Rows are points. The last column is the point's height on a tilted bowl or saddle (a function of degree 2), plus a little noise. Along how many of its main directions does it bend up, bend down or stay straight?

Points (17 x 4)
[[ 25  -6  14 -13]
 [ 26   0 -36 -39]
 [-30  31  47 -39]
 [-11  14  40 -15]
 [-42 -23   2 -24]
 [ 27  -5  45  -8]
 [  5 -26  54 -21]
 [-28  -8   9 -16]
 [ 36 -34  10 -37]
 [ 21  10  -6 -16]
 [ 20 -12 -25 -29]
 [ 15 -17 -54 -46]
 [-43  43 -52 -33]
 [ 36 -11 -21 -41]
 [ 12 -15  38 -11]
 [  8  14   2  -9]
 [-11 -26  21 -18]]
Directions: 0 up, 2 down, 1 straight

Points (17 x 4)
[[-11 -36   0 -40]
 [ 10  17  22  10]
 [-27 -28  -6 -14]
 [  5   2  -7  20]
 [ 30 -28   8  -3]
 [-30 -39  11 -42]
 [ -3 -30  -6 -25]
 [ 19  30  22   2]
 [  3  -2 -34   0]
 [ -4  30 -18  17]
 [ 60  -3  18  60]
 [-26  30   2  46]
 [ -1  43  36 -18]
 [-22 -13  10  13]
 [  0  18  32   1]
 [ -1 -14   3   2]
 [-23 -14   6  11]]
Directions: 1 up, 2 down, 0 straight

Points (26 x 5)
[[ -9 -17   3 -48  40]
 [ 16   6 -33   1  20]
 [ -8 -18 -11 -40  37]
 [-16  21 -15  22   8]
 [ -9 -10  27 -36  25]
 [-17  12  18 -10   9]
 [  5  13  -1  58   8]
 [ -3 -17  13   4   1]
 [-10   8  -3   7   3]
 [-44  32   2 -60  59]
 [ 21  10   0 -21  22]
 [ 17   8  22 -39  35]
 [-12 -36 -39 -11  44]
 [-22 -47   2  24  13]
 [ 37   7  20 -19  29]
 [ 29  34 -13 -47  60]
 [  2  -3   9 -29  20]
 [ -2  21   8  -4   8]
 [-35 -39 -21   4  30]
 [ -5   5 -15 -24  22]
 [ -7  39  29 -11  22]
 [-14  -3 -22  44  11]
 [ -9  -5  -7 -29  23]
 [-40 -31   6  27  13]
 [-34  -6  26  -1   8]
 [  3  16   2   9   3]]
Directions: 4 up, 0 down, 0 straight

Points (23 x 5)
[[  9 -58 -12 -36 -55]
 [ 13   7   4  14 -15]
 [ -6  18 -60  53 -28]
 [ 14 -35  31   6 -25]
 [  5 -19 -13   3 -20]
 [-15 -26  15 -23 -24]
 [-12 -16 -14 -24 -32]
 [-44  12 -25 -50 -36]
 [ 30  34 -29  36 -13]
 [ -6  -8  -8 -37 -33]
 [  4  38 -10 -38 -31]
 [ 14   0 -19 -40 -40]
 [  2  46 -13  14 -23]
 [ -3   8  34 -32 -13]
 [ 24   8   6   6 -17]
 [ -4 -40 -30 -13 -41]
 [ 27  -5 -26  19  -7]
 [-32  37 -13  40 -26]
 [-40  11  41 -24  19]
 [ 12   9  16 -26 -23]
 [  0  -4  14   1 -16]
 [-34  -7   9  13 -14]
 [  1   0   4   0 -17]]
Directions: 1 up, 3 down, 0 straight
